Each row is a point. The last column is the point's height on a tilted bowl or saddle (a function of degree 2), plus a little noise. Count its main directions that bend up, bend down and stay straight.

Points (18 x 4):
[[115 -40 -58 -88]
 [  3   8   7   3]
 [ 62  24 -28 -18]
 [-20  29  19 -12]
 [ 29 -12  -6   5]
 [ 12 -22 -19   0]
 [-23  40  -6 -29]
 [ -1 -68 -51 -11]
 [-54   3 -66 -87]
 [ 29 -16  39   5]
 [ 11  18  18   6]
 [-42   1  96 -57]
 [-12 -22 -41 -19]
 [ 16  53  10  -2]
 [-41  17 -22 -40]
 [  8  17  64  -4]
 [-26 -72  23  -1]
 [ 62  89 -67 -95]]
Directions: 0 up, 2 down, 1 straight

Points (22 x 5):
[[  29   48  -25  -44   21]
 [  65   28 -109   51   82]
 [ -20   -1  -85   47   51]
 [  16  -35   30   -6   21]
 [ -16   89   77   47   88]
 [  15  -57   26  -56   37]
 [   6  -33  -21  -18   13]
 [ -16   56    6   26   30]
 [  15   38   27   26   32]
 [  -5    0   34   20   22]
 [  -8   69   44    3   34]
 [  56   27  -95   27   62]
 [   9  -37    4  -21   15]
 [  36  -12  -13  -55   24]
 [ -24   64  -36   10   29]
 [ -75   46   15   -4   22]
 [  74   12  -22   20   37]
 [  23  -14   84   46   63]
 [  15   64   61    0   47]
 [  54  -11  -18   40   25]
 [  14    9  -36   15   18]
 [  26  -61  -22   55   19]]
Directions: 3 up, 0 down, 1 straight

Points (26 x 5):
[[  75   62    1   40   69]
 [  32   -3  -44  -52   24]
 [  38  -10   17  -16   -9]
 [ -36   -8 -104   27   21]
 [   4    3  -29   19  -24]
 [  -1  -47  -38   28  -41]
 [  -2   -6  -42  -36  -27]
 [  64   49   -5   46   47]
 [ -75  -67    4  -37  -44]
 [   7  -62   37    5  -21]
 [  14  -39   40   -5  -19]
 [  12  -94  -20   13  -62]
 [ -57   33   70   95   15]
 [  33   34  -50   42   55]
 [  25  -15  -83   45   40]
 [  30    1  -28   -3   -9]
 [ -16  -66   24  -25  -20]
 [ -66   36  -32  -13  -88]
 [  44   49   -6   -4   49]
 [ -53  -73   62   -5   47]
 [ -21  -40  -14  -39  -51]
 [  19   24   -7   -8   -2]
 [ -53   55    7   29  -60]
 [  18   21   -4   33  -12]
 [  94  -36   80  -33   56]
 [  37    1  -50   20    9]]
Directions: 2 up, 1 down, 1 straight

Points (46 x 7):
[[  -8   12  -52  -50  104    9   54]
 [  19   -4  -20  -47  -57    6   24]
 [  16  -92   60  -42  -18   12  -35]
 [ -12  -48  -44  -22  -29   48   -1]
 [ -23    7   11  -21  -38   12   19]
 [ -38  -71   -4  -88  -45   58  -21]
 [ -26  -35   14   26  -38   16   20]
 [ -60  -21  -39  -16   42  -25   30]
 [  10   26    4  -17   21   29   17]
 [   6   44    0   34   56  -20   39]
 [   7  -19   -1   24   32   17   15]
 [  60   43  -29   44  -47  -57   33]
 [ -61   33   41  -32   92  -55   98]
 [ -59  -42  -78    9   79  -66   85]
 [ -21    4  -48    0  -31  -30   18]
 [  -2   46  -42   72   21  -13   21]
 [ -20   30    8  -10   93   86   61]
 [ -36  -72   75  -24   -6   -4    6]
 [   5   -3    0  -52   38   38    2]
 [  12  110   97   24   -7   44   92]
 [ -47   43   70   31  -12   37   49]
 [  67  -14  -28   73  -28   19   57]
 [ -40   10   -2   29  -17   -6   21]
 [  -5  -27   -6   -7  -57    4   24]
 [   7   -4  -62  -53   -6   79   22]
 [  43   56    1   79  -14   20   42]
 [ -15  -63   45    4  -28  -19   27]
 [  13   53  -20   35   -6   69   33]
 [ -33  -18  -22   61   76   50   46]
 [  27  -24   65  -22   -2   21    5]
 [  20   17   34   45    6  -68   57]
 [  50   59   44   29   34  -80   56]
 [ -81  -16   15  -11   30  -23   41]
 [   8   11  -11   -2  -64   56   31]
 [ -75   15  -11  -15   72  -32   61]
 [  15  -14  -29  -52  -35   18    9]
 [  66   44  -67   16  -56   41   52]
 [ -39   52  -33  -38  -62  -18   24]
 [ -32 -110  -31   -3  -42    2   12]
 [  -7   44  -16   56  -39  -71   33]
 [ -20  -42  -18   -8  -38  -55   41]
 [   1   -2  -16   62  -52    6   36]
 [ -26   17   18   16  -69   43   33]
 [   8   21   39  -73   40   43   20]
 [ -38   -3   58    9  -19   43   24]
 [  21   -6   42   67   15  -52   66]]
Directions: 4 up, 1 down, 1 straight

Points (45 x 7):
[[  53   17   58   -7  -35    9   18]
 [  23   46   -4  -53   28   37   50]
 [   0  -37   27   56  -19  -25  -19]
 [   9  -50   49   30   13   -7  -23]
 [ -23  -11   10  -45  -27    0   37]
 [  19    9   13  -49  103  -46   66]
 [ -21  -24   20   18  -50    3   18]
 [   7   47    7    7  -67  -41   24]
 [ -49  -44   37    5   34   45   -4]
 [   9  -12  -22  -39   92    8   12]
 [ -36  -40   -8  -19   34  -25   28]
 [  51   75    9   15  -58   44   55]
 [   0  -51  -15    7   46    0   -1]
 [  34    1   25   40   -7   30  -24]
 [  29  -18   66   59   33   24  -81]
 [ -44   49  -11   34   -7   20   46]
 [  44   29   54  -57   -4  -27   57]
 [ -28   14  -23  -45  -60  -95   50]
 [ -16    5   -7   20  -31   19   15]
 [ -15   -3  -61    5   -8  -17   -1]
 [ -30  -17   11   66  -54   72    2]
 [  19    3  -19  -39  -29   18   16]
 [ -29    6   22   23    2  -18    9]
 [ -50  -12    6   13   -4  -23   30]
 [ -41   -6   -5  -48    5    6   29]
 [  68  -61   65  -52   71  -64  109]
 [ -41   28    0  -13   44   -7   41]
 [  -5   75  -14  -69  -28  -45   33]
 [  13   81   31   18   21   17   48]
 [  13  -76  -20  -27  -69  -28   66]
 [  43   15    7  -73   13   33   44]
 [ -45   75  -58   -5   -6  -42   52]
 [   4   24  -11  -89  -12  -40   18]
 [  -8    9  -36   19   24  -20   12]
 [ -18   31   47  -20  -12   34   32]
 [  44  -55  -13   26    5  -11   -8]
 [   7   29   45  -24    7   14   28]
 [  -9   14    5   67   18  -73   23]
 [  -9   16   32  -26   58   47   33]
 [  21    4  -22    9    8  -88   34]
 [ -58   26   31   51   37 -121   95]
 [   1   28  -52   66    8    0   14]
 [  84    4  -52  -20  -53  -38  -19]
 [ -23   56   71    7  -40  -45    8]
 [ -61  -63    9   16  -28  -47   72]]
Directions: 3 up, 1 down, 2 straight

Points (73 x 9):
[[  18  -26   -4  -49   -7   18   38   -7   -8]
 [ -38  -76   40  -67  -48   -3  -74    9  -27]
 [   8  -22  -29  -33   51   10  -24   37  -43]
 [  -9   27   18   74   -1  -42   -5    2  -33]
 [  49   48   23   -8   63   36  -42  -17  -94]
 [ -46  -22    1   -3   31  -38    9  -36  -18]
 [  28  -73   11  -74  -65   48  -56  -74   44]
 [ -34   35    0   46    1  -25  -39   -6  -28]
 [ -55   83   34  -35  -26  -32   34   41  -17]
 [ -29  -16   31   28   39  -26  -35   19  -21]
 [   0   65    5    4    9  -43   15   66  -25]
 [  33  -12   27  -32   36   38  -83  -15  -60]
 [ 117    5  -23   38    4  -11  -10  -45 -105]
 [   8   -3   16   64   76    0   43  -34  -68]
 [   5  -26  -16   11   -8   -8   14  -63   -9]
 [ -17   16   73   21    7  -27  -37    7  -29]
 [   9   46   -5  -58  -22  -47   -9   -1  -25]
 [ -32   53    2  -19  -54  -11  -39  -30  -23]
 [  42   64   -8   32  -53  -25   20   -2  -38]
 [  10  -15  -66   49   22  -45   12   21  -59]
 [  -1    8   17   15    8   14   44   40  -11]
 [ -37   52  -13  -17  -48  -45    8  -32  -32]
 [  30   12  -64   25  -48   18   36  -46  -32]
 [ -49  -58    2   -7   24   29    7   41   -5]
 [ -36  -62   -8  -61  -50   -4   19   14  -11]
 [  58   24  -69  -26   -6   15   -2    9  -37]
 [ -21 -102    7  -24   43  -14   12  -63   -4]
 [   2   50  -51   34  -31   86  -24  -54  -36]
 [  28  -73   40  -40  -32   46   58 -121  -30]
 [  10   29   44    4   67   42  -44  -30  -80]
 [  -3   -3   12   56   29  -19  -13    9  -27]
 [  15  -69  -10  -37  -56  -72  -34   47  -55]
 [ -41  -79  -21   12  -67  -13  -30  -73   49]
 [ -32  -27   14   23   31  -27   50   16  -14]
 [  52   34   13    8   56  -40   25   37  -72]
 [   3   75   34  -68   14  -19    9  -61  -73]
 [ -42   40   19  -16    4    5  -36  -65  -41]
 [  24  -50   58   -2  -15   19   18   23  -23]
 [  35   62   35   -1  -31   42   31   89  -30]
 [  32   53   58    9  -23   10  -27   22  -37]
 [  -3  -42   18   32   41  -40  -36  -24  -10]
 [  10   11    7   13  -30  -39  -54   22  -25]
 [  16   11   24  -39   12   16  -20   17  -36]
 [  34   10  -44   34  -60   37   45  -34  -19]
 [ -23   63   19    0  -18   19  -17  -59  -36]
 [  27  -38  -34  -22  -22    6   31  -19   -7]
 [ -15  -16   48  -34  -44   30   15  -70   -7]
 [ -31   16   50  -43  -40   41   38   52  -13]
 [ -29  -28  -42  -33  113  -65  -49  -29  -44]
 [ -67   14  -89   24   16  -47  -51   20  -46]
 [ -57  -35   12  -39  -60   21   22  -64   -2]
 [  11    2   12   -2  -23   35  -19  -45    3]
 [  55  -55   -1   25   18   10   29   -3  -44]
 [  48    4   36   -1   -2   73   66  -48  -25]
 [  30   58   46   14   20  -26  -19    6  -52]
 [  33  -13  -86   18  -29  -16  -14   84 -104]
 [  -7   51  -28  -13   -8  -31   18  -28  -26]
 [ -45  -15   38  -72    1  -31   12   -8  -42]
 [   8    2   -5    0   -1   -8   61   35  -13]
 [  16   11   34   -5   71   16   40    1  -51]
 [ -33   -9  -19  -29   40   -4  -39   58  -44]
 [ -28  -48  -96   -7   49  -43   12  -57  -26]
 [ -35    0   27  -28  -42  -38  -38  -49  -12]
 [ -48   -2    3   34   72   92   38   30  -19]
 [ -16  -31  -35   39  -22   15   17   54  -25]
 [ -83   58  -10   10  -32  -17  -20  -54  -56]
 [   5   -7   -2  -14   39   23  -72    4  -45]
 [  -5   -9    4   17   46  -41  -19   25  -34]
 [   5   32  -20   50   10  -28   61    4  -43]
 [   7   27  -24   66   10  -24   13  -24  -51]
 [  18  -10   43  -40   26  -39  -19   -4  -48]
 [  -4   -1    9 -117   12   33  -24   11  -55]
 [  -8   -4   -1  -18   24   63   45   -8    2]]
Directions: 1 up, 4 down, 3 straight
